Each row is a point. The last column is the point's height on a tilted bowl or saddle (a function of degree 2), plus a little noise. Along how many of its main directions does it bend up, bend down or stay straight?
(in the rows, 128 means zero)

Points (17 x 4):
[[ 51  47 172 220]
 [131 109 117 118]
 [179 152 140 107]
 [136 111  62 165]
 [149 126  27 213]
 [133 123 130 105]
 [ 89 124 110 117]
 [ 96 173 141  94]
 [135 150 217 113]
 [133 127 135 103]
 [102 165 167  92]
 [133  93  82 153]
 [138  97 116 125]
 [139 156 113 111]
 [135  97 107 131]
 [107 160  96 116]
 [ 40  88 173 164]]
Directions: 2 up, 0 down, 1 straight

Points (22 x 5):
[[147 104 172  99  81]
 [110 105 120 161 147]
 [ 56 139 156 209 219]
 [105 146 210 167 124]
 [163 127 116 147 139]
 [126 176 119 112 135]
 [ 93 125 186 140 149]
 [151 124 116  72  87]
 [229 169 147 162 109]
 [109  75  73 131  92]
 [103 117 115  73 101]
 [133 108 160  43  78]
 [ 78 139 136 117 163]
 [156  92 114 117 118]
 [ 78  89  91 117  95]
 [ 58  34  98 131  91]
 [102 185 103 149 160]
 [133 111 162 115 106]
 [137 134 225  75  43]
 [134 123 101 142 132]
 [167  89 110 112 119]
 [133 128 150 163 138]]
Directions: 1 up, 1 down, 2 straight

Points:
[[105 183 135 138  66 120 170]
 [172 188 110 103  66 111 180]
 [170 153 142 116 174 117 145]
 [ 73 110 107 193 139  83 117]
 [ 76  50 159 162 150 170 156]
 [149  84 111 120 149 131 110]
 [167  68  97  73 151 114 156]
 [ 54 181 189 191 115 123 223]
 [105 124 104 141 221 162 181]
 [ 78 159  99  42  98  44 206]
 [136 169  92 112 149 188 161]
 [126 169 142 154 128 119 129]
 [112 152  89  99 104 122 128]
 [ 83 217 160 100 148 137 238]
 [150  21 109  81  63 151 185]
 [163  80 117 141 104 146 110]
 [127 115 176 107 176 129 161]
 [154 118 147 144  84 168 128]
 [135 106  76 164 205 105 146]
 [100 157 147 148 164  93 131]
 [ 91 134  57  97 118 125 140]
 [132 179 147 100  98 113 160]
 [116 171 134 101 100 141 152]
 [206 132 134 153 124 111 132]
 [ 95 131 104 142 113  82 101]
 [161 180 115 153 170 150 166]
 [118  87  79 106 108 142 112]
 [ 94 139  86  53 129 159 162]
 [154 141  75  98  82 139 138]
 [155 157 119 172  77 141 144]
 [162 116 104 109  46 139 147]
 [143 133  64 174 116 158 149]
 [153 116  45 194 164  73 143]
 [156 160 145 144 111 163 142]
 [106 117  75 142 106 203 144]
 [139 103 105  93 128 106 115]
 [133  94 160 111  68  34 163]
 [139 114 155 103 188 112 154]
 [115 124 174  79  89 136 174]
 [137 118 183 142 161  68 137]
 [ 32 127 154 119 111 157 188]
 [ 62  82 171  86 133 124 187]
 [ 95 140 116  77 111  86 143]
 [147  47  79 183 114  83 126]]
Directions: 5 up, 0 down, 1 straight

Points (70 x 9):
[[ 74 129 227 179 117  57  99 101 184]
 [116 197  37 145 148 109 226 188 249]
 [ 96 111 103 130  90 118 101 163 140]
 [142 100 118 129  90 162 140 122 121]
 [124 138 136 154 145 127 128 140 138]
 [150  93 169 143 176 173  93 163 153]
 [ 72 109 103  96 131  85 145  71 147]
 [ 91 234 110 166 120 126 151 146 192]
 [123 116  92 100 121 156 194  69 145]
 [ 79 124 153 122 123 157  75 100 145]
 [135 194 126  89 130 135 141 114 142]
 [ 91 190 118 137 163  96 178  68 184]
 [170 223 128 171 106 152 216 186 215]
 [203  74 204  59 201 202 149  79 197]
 [ 95 116 100  57 165 149 140  72 148]
 [147 164 106  81  90 135 177 222 176]
 [207 173 134 133 157 127 130 102 137]
 [174 105 113 169  81 105  92  94 134]
 [176  96 105 103  66 137 116 128 114]
 [ 89 104  69  76 137 167  89 118 143]
 [101 146 146 118 129 145 126 167 144]
 [161 173 125 112  99 107 128 115 129]
 [102  60 126 124  82 122  66 137 140]
 [120 109 118 145  70 119 131 143 131]
 [ 94  57 147  85 148 160 123 135 142]
 [150 142  90 132 136 146 139 141 134]
 [190 135 112 115 177 151 169 179 163]
 [156 121  94 128  89  89 145 123 129]
 [240 136 156 135  96  83 148 175 166]
 [147  96 115  91 105 120  93  88 112]
 [126  52 109 178 139 113 122 142 153]
 [122 171  67 101 162  97 159 180 176]
 [166 109 110 101 159  64 182 174 162]
 [139 105 138  72 190  82 158 136 154]
 [177  89  77 117 135 132 192 172 151]
 [124 155 113 148 164 111 106 202 169]
 [215 134 159  86 199 102 129  92 154]
 [162 176  61 120  68 210 129  81 169]
 [ 86 152  81 176 199 143 144 111 185]
 [116 115  86 103 192  80 116 126 148]
 [ 84  50 162  99 153  91 107 159 161]
 [ 95 129 156 107 153 167 154  53 150]
 [113 130 122 120 134 126 188  98 142]
 [ 82  90 131 124 139  61 112 109 151]
 [141 175 172  14  97 101 120 116 137]
 [126 181 135 160 105 114  96 158 149]
 [ 96 131  63  73 118 169 164 104 147]
 [ 77 129 133  59  95 167  72 133 147]
 [144 112  71 109 137 129  79  99 120]
 [126 139  90 126 140  86 119 149 138]
 [ 96 180 116 150 124  16 186 146 211]
 [137 103 191 172 109 154  87  85 138]
 [ 91 144 145 129 102 156 170 122 135]
 [122 143 123 179 131 198  33 134 160]
 [102 165  79 147 137 113 105 105 150]
 [178 233 147 158 149  98  56 160 158]
 [185 127  86 176  65 155 122 153 149]
 [147 180 126 155 100 132 133 126 139]
 [174 172 124  86 142  93 101 123 126]
 [140  68 150 183 138 114 110 125 147]
 [161 127 155 128 160 158 143  80 135]
 [115 180 114  90 144  41  76 140 155]
 [113  82 202 140  90 154 100 166 149]
 [118  81 110 183 100 128 143 111 145]
 [167 179 131  95 107 123 135  64 136]
 [146 157  96  73  66 100 139  27 149]
 [125 138 115  68 137 146  87  56 134]
 [125 105  85 128 117  78 143 174 144]
 [101 119  65 113 140 126 168 149 152]
 [116 109 162 116 196 129 144 103 156]]
Directions: 6 up, 0 down, 2 straight

Points (76 x 9):
[[172 139  91 137 114 131  78 130 115]
 [127 107 159 197 112 104 171 154 163]
 [ 63 156 139 114 114 120 139 131 136]
 [182 140  84 117 121 133  76 176 132]
 [123 104 123 161  19  93 123 174 140]
 [166 161 133 223 154 184 194 123 134]
 [203 178 110 201 161 123 184 136 172]
 [ 56  89 129 152 104 156 121 135 153]
 [ 60  87  85 121 110 174 147 120 148]
 [157 129 163  78 104 145 113 126 126]
 [120 179  99  67 152 175 135  89 118]
 [ 63 154 113  99 111 106 164 166 153]
 [138 124 108 161 175 214 156  47 110]
 [159 102 105 152 154 128 167  98 137]
 [214 115 106 109 121 106 155 118 161]
 [164 110 145 128  76 136 159 128 124]
 [181 154 142 112 149 111 156 139 155]
 [118 162 128 135  73 119 128 163 141]
 [122 141 142 127 112 157 119 137 117]
 [141 123 182 113  86 152 124  83 135]
 [143 122 126 111 135  61 125 100 139]
 [130 165 132 149  81 101 114 118 128]
 [120 129 130  78 127 113 123 129 130]
 [141 107  89 116 163  42  57 138 160]
 [ 98 164 118 174  68 155 112 121 132]
 [140 124  81 135 106 113  67 117 119]
 [142 133  89  48 142 127 114 156 147]
 [ 86 123 138 135 111 177 147  30 141]
 [ 56 166 128  74 134 122 117 172 157]
 [ 75 113 160  88 143 111 147  51 140]
 [161 130 128  75 127 219 164 202  92]
 [ 86 185 139 103 130 109 115  54 122]
 [198 130 113 129 150  59  87  62 146]
 [103 173  85  85 147  64  96 155 169]
 [124 176 168  82 116  97 146  47 141]
 [ 89 169 145 158 117 160  72 169 154]
 [186 117 125 153 145  76 112  83 142]
 [106 151 140  28 158 178  94 113 119]
 [183 152 140 128  81 145 172 154 134]
 [131 158 132  90 196  66 159 155 188]
 [125 161 156  77 173 161 128 136 119]
 [124 117 158 132 193  65 119 133 175]
 [129 125 170  80 175 168 117 161 113]
 [140  78 104 146 126 184 163 130 114]
 [ 87 145 150 150  81 202 202 113 124]
 [120  85 100  78 143 136  95 138 133]
 [ 57  65 201 106 123 196  93  89 178]
 [ 47  67 172 112 123 101  77 161 176]
 [174 193 135 138  94 170 156 174 141]
 [148 117 124  72 118 135 132 118 129]
 [191 119 103 176 187 158 177  84 140]
 [113 160 122 116 100 133 180 105 120]
 [190  98 123  31 145 134  94 125 149]
 [152 116 172 148 126 128  96 139 128]
 [ 55  93 115  76 149 138 154  90 149]
 [178 103 129 148 120 151  88 150 104]
 [156 112 159 114  91 180 110  43 145]
 [ 74 107  90 165  98 152 103 163 152]
 [ 34  91  66 159 233 105 127 170 249]
 [ 96 166 154 131 133  90  92 158 158]
 [127 186  86 150 165 195 102 122  96]
 [185 131 136  34 124  69 128 175 193]
 [140 165 116  84 126 130  96 183 146]
 [180 109 184 149 146 142 130 106 143]
 [ 75  65 235  58 100  55 103 128 157]
 [ 97 158 218 137 124  57 196 128 179]
 [108 212 158 158 200 115 146 146 186]
 [207 158 138  93 150 120 110 106 150]
 [192 172 162  60 126 187 156 165 136]
 [163 177 111 150 131 154 159  82 117]
 [ 51 114  92 135 180 101 117 154 179]
 [ 62 122 139 168  49 140 127 135 148]
 [128 128 181 176  58 131 117 145 137]
 [145  58  61 136 152 123 180 119 173]
 [ 87 128 168 142 146 174 156 134 134]
 [146 118 178 141 144 149 174 137 143]]
Directions: 4 up, 1 down, 3 straight

Points:
[[123 123 132 154 122 186 112 136  99]
 [152  99 148  92 111 149 163 125 107]
 [ 87 109  29  46 110 155  60 126  46]
 [122 119 202 127 158 157 129 157 131]
 [154  97 160 227 166 167 159  82 161]
 [161  57  65 125 136 190 112 129  48]
 [189 181  98  80 132 128  97  99  97]
 [100 160 122 134 151  86  83 172 145]
 [184 151  61 159 114 105 137  94 125]
 [132 126 148 114 148 159 139  98 116]
 [ 69 218 161 129 144 232  87 188   7]
 [103 115 168 100 123 125 110 132 113]
 [162 125 108  89 119 109 205  97 113]
 [131 109 164 101 139 109  83  89 120]
 [173  85 144 164  82 136 179 170 136]
 [128 146 158 194  75 159 130 107 105]
 [ 97 157 214 108 146 120 173 165 114]
 [ 74 105  95 113 161  94 133 115 103]
 [158 117  74  88  39 153 184 141  85]
 [ 90 124  99 176 129  96 196 210 158]
 [172  85 134 159 151 105 157 153 172]
 [147 103 130 121 200 167 103 138 126]
 [105  99  62  84  82 139 132 138  87]
 [108  97  54 151 113 138 150  79  89]
 [173 129  75 135 147 137 184 110 116]
 [121 112 135 126 128 106  96 183 132]
 [142 137 161  90 131 145  76  88 100]
 [129 109 102 116 174 104  84 172 131]
 [ 98  94 133 115 136 116  83 136 111]
 [116 175 102  92 185 140 105 130 116]
 [ 96 166 116  99 162 133 178 168 107]
 [138  75 181 150  79 130 193  75 143]
 [112 102 197 143 201 171 160 112 146]
 [216 121 114 133 107 117 115 178 128]
 [123 115 124 156 162 172 101  65 107]
 [ 91 130  87  66 149 133 190 183  56]
 [194 132 146 175 104  99 148 200 185]
 [106 130 127  76 120 115 158 136 105]
 [133  90 114 184 118  96 106 231 170]
 [166 160 164 163 138 158  78 125 127]
 [130  95 140 114 157 160 148 155 109]
 [100  91 143 138 156 152 160 116 117]
 [131 144 157  87  74 131 142 212  70]
 [169 108 232 133  22 109 122 106 121]
 [ 74 141 126 175 166 119 141 171 160]
 [102  95 142 160 117 123  80 111 121]
 [117 221 164  55 179 156 126 123  74]
 [122 132 187 117 176 133  80  92 125]
 [140  92  91 109  71  88  99 153 126]
 [136 110 166 135 147 138  37 170 113]
 [100 176 118 106 174 167 169 103  96]
 [ 99 150 126 155 134 178 157  36  85]
 [105 112 135 199 169 104 130 110 167]
 [ 82 192 151  36  80  86 145 185  48]
 [117 120 165 141 160 118 149 108 149]
 [146 169  70 102 122  69 127  91 125]
 [103  67 109  77 126 212 107  99  51]
 [163 160 138 149 132 116  98 149 151]
 [185 182 119 141  97 105 166  35 100]
 [154 129 156  86  88 103 113  57 125]
 [136 116 138 140 113 134 163  95 130]
 [ 86  90  89 180 107  93 140 162 133]
 [156  85  86 118 152  17 110 102 118]
 [118  79  88 136 148  70  78 124 116]
 [110 106 166 156 180 131 142 154 169]
 [ 83  41 126 182 117 183 127 131  79]
 [138  42 166 142 186 151 207  21  88]
 [ 89 150 114 173 127 144 127  65 100]]
Directions: 1 up, 5 down, 2 straight
